Every row gives one point. A path goes straight from each point to the next, and from the last back to the first. The post is the endless flat space through its rows: a point in 2 columns, a line in 3, a plane in 4, and so on, so that a path can go around it. How many times does the path go around the post? Going back the other way cancels.

Post (1 x 2)
[[14  4]]
Path (30 x 2)
[[-43 -24]
 [ -2 -60]
 [ 42  -9]
 [ 59  37]
 [  1  50]
 [-36  35]
 [-20 -38]
 [ 21 -41]
 [ 75  -3]
 [ 33  31]
 [-26  41]
 [-14   2]
 [  6 -15]
 [ 25 -28]
 [-17 -34]
 [-45   5]
 [  9  47]
 [ 35  26]
 [ 37   5]
 [ 19  24]
 [ -8  18]
 [-48 -10]
 [  6 -29]
 [ 56 -15]
 [ 53  47]
 [ 21  56]
 [-19  27]
 [ 33  54]
 [ 23  22]
 [-10  41]]
Times around: 3

Post (8 x 9)
[[  2 -15 -27  11  12  11 -94   7  -4]
 [ 22 -17 -25  23   4 -18  13 -32   7]
 [ 50  -9 -41  -1 -82 -37  68  -6  41]
 [ -9  -7  -3  47  -9 -16  16  -4  45]
 [-18 -49  30  21  13  33 -17  -9 -16]
 [-35  23   9  -1  21  65 -18  20 -32]
 [ 47  19  -8 -34 -11 -19 -22  10  -1]
 [-16  25  11  -3  -2  42  32 -30  32]]
Path (26 x 9)
[[-30  13  -1 -32 -16  43  28  24 -50]
 [-46  35 -55  -6   6  29 -47  52  30]
 [ 34 -40 -13   6  34  18 -43  -5 -43]
 [-14   4  21  64  27  57  15  10 -38]
 [-10  -8  -1   6  -9  65 -29 -18 -48]
 [-46  12  21  39 -40 -29  21   8  33]
 [-68 -59  43  41 -16  16   3  -3  41]
 [-11  22 -45 -29   2  10 -66 -44  38]
 [-30 -15 -24  24  15   3 -42   2  13]
 [-35  37   3  24  -3  35  70  37  42]
 [ 31  27 -20   5  27  14  20 -16   0]
 [ 39   8   1   4 -43  30 -30 -49  42]
 [ 23  13  28  -3   5 -13 -13  -4 -33]
 [ 11   7  14 -51 -48  -5  26  -1  17]
 [ 51 -57  17  -8 -45 -81  37 -54 -13]
 [  7  59 -48  32 -58  31  74 -29  31]
 [ 79 -23 -39  -8   6  13  47 -36 -85]
 [-46  11  63  23  59  58 -17  70  11]
 [ 53 -17 -47   7  -8  17  56 -49   6]
 [ 14 -28  -7  34 -34  27  59  -2 -48]
 [ -5  -5  44  28  29 -11 -23  -7 -60]
 [-34  31 -14 -14 -13  14  -1  33 -41]
 [-37  20 -37   4  53  15 -46  -9  34]
 [ 22  63 -73 -10   2   0  10 -12  75]
 [ -8  12 -15 -10  -4  47  51   2  -2]
 [-28  10 -41 -23   7  -7 -61  29  12]]
Times around: 2

Post (17 x 18)
[[ -7  12 -23   4   8  14 -17 -57 -24  13  25 -17 -36 -11  31 -33  20  26]
 [-73 -19   8   5 -10 -25   0 -54  15 -15  25   2 -12  64  10 -16   9   7]
 [ 22   5 -26 -25  -9 -10   1  32  -5  -4 -16  38  29  -9 -34   3  38  49]
 [ 51   6 -50 -34   5  21 -21 -13  24   1 -17  11  -5  -4 -40  14  49   7]
 [ 18  17 -17  -7 -30  52 -32 -52 -17  21   2  20  34   7  44 -17  54  14]
 [ 60   6 -40  11 -15  40  -1   0  33  46  17  42  -7  14   8   8  26  14]
 [-10  -9  33 -33   3 -12 -23  34  -3 -54   3   9 -18   5   7  43 -53 -13]
 [-53  13   2  19 -38   4 -15 -21   9 -17  25  -5 -18  47 -17 -65 -11 -34]
 [ 53   2  -8  14 -11   2  22   0  22 -17 -40  23  14 -12 -34  24  24   4]
 [-14  -2  10 -13  37  13  -8  26  43 -38   7  -3  30 -16  -1  19 -28  11]
 [ 42  29 -30  37 -14  57 -10 -35  -7  15  21  -3  18  46  -4 -19  63  44]
 [-16 -47  23  -6  30 -21 -42  19 -14  -6 -14   6   5  11 -20  10 -34 -16]
 [  5  18  -2 -28 -16  38  -1 -61 -21  42  23 -36  -4  31  30 -22  -4  23]
 [-21  19  -9   4  -7  40  -8 -37 -20  41  16 -13 -13  -6  15  10  46  12]
 [  9   8  12 -14  49  12 -23  54  27  -4 -51  11   0   1  14  31 -19  22]
 [-58 -43  -1   4 -12 -11 -19   6   9 -22  12 -42 -10  21  33  -4 -30 -11]
 [-11  21 -15  20 -43 -49 -50 -26  23  16  14 -25 -17  25 -12 -19   5 -14]]
Path (28 x 18)
[[  38   62   -6  -15    0   32   -5  -57  -30   10  -32   11   -4  -26
   -15   37    4   10]
 [   2  -20  -18    5   -2   13  -18   -6   20   12  -19   33   -5   70
   -15   15  -11  -39]
 [   8   -9    1  -11   39  -40   -4  -21  -23   32  -60   -7  -21  -57
    15   13    8  -22]
 [  30    7   13  -22    0   35    5  -46  -16   19   18    5   35  -27
    18  -28   13    8]
 [ -48   -8   52   20  -27   10  -51   68   11  -21  -13  -17   27    1
    36    3  -20    9]
 [  23  -25   12   41    5   42   21  -18   15  -26  -62   41    4  -14
    -4   56   29   -8]
 [ -20  -37  -84  -12  -40  -26    7  -46   48  -23  -13  -38   38  -28
     3   21   18   18]
 [ -58   -2   -8  -35   27   27  -19   -7  -41   26  -18   17   -8   29
    11   -7    1  -20]
 [ -29   11   -9  -10  -15  -16  -21   15   28  -37  -16  -31   -5  -14
    21   32   22  -41]
 [ -45  -38   15  -21   30   46   -8   28    4  -30   57   -3  -15   43
   -11  -11  -14  -17]
 [ -56   16    9    4  -24   34    9   -6   32  -46   30   -2   62   30
     4  -23   39   40]
 [ -17   27    5   -2    3   20  -40  -10  -13  -11  -34   21    9   -4
   -31    4   34   34]
 [ -13    4  -25  -15   -6   39  -11   21   25  -11    0    2    2   50
    15   22  -13   12]
 [ -30  -55  -11  -19   15    3  -22    9  -31   67   22   58   -4   52
    25    1  -50   38]
 [  10  -46    1  -24   30   40   -5    8    5   56    5   -9  -43   34
    57   89  -31   53]
 [  -4    0   -5   21   21    4   -8  -31   82   -7   -6    2  -25   34
    -2   27   24    3]
 [  -5  -10    6   50   11   45  -51    2   31  -25   14   16   19   -9
   -27  -27   44  -23]
 [  -7   11  -29  -46   -9   -1  -45  -25   94  -12   -1   11   60    6
   -43  -25   11   30]
 [   2   -9   -7   -4    8   25  -26  -44  -80  -18  -38   13  -27   20
   -84   23   44   23]
 [ -12  -15  -28  -15   14  -32  -61  -25  -20   37    4   30    0   74
    27   12   15   34]
 [  36    5  -24  -36  -17    5  -35   26   -8   20   -6    1  -12   18
     4  -14  -16  -15]
 [  17    9  -12   35  -34  -68  -44  -30  -25   15    0   -5    0  -12
   -26    2   72    3]
 [  55   48   -3  -38  -27  -13 -121  -10   16   74   16   11   18   40
    13   -9   10   19]
 [  37   18   11  -30   36   58   15   10  -10   43  -13  -41  -23   16
    15   56   -6   68]
 [  22  -11  -24   43   -2  -18  -59   19  -19  -11   -5   -2  -16  -17
   -59    3    9   26]
 [ -13  -24    2    7  -59    7   13  -20   61  -45   16    6   16   11
     3    9    8    8]
 [   5  -15   25  -55  -50   34   -1  -76   39   48  -10  -31   60   18
    49   -8  -25  -16]
 [  18   14   -9   59   -5   28  -66    6   28   52  -33   15   25    8
   -63   21   68    2]]
Times around: 3
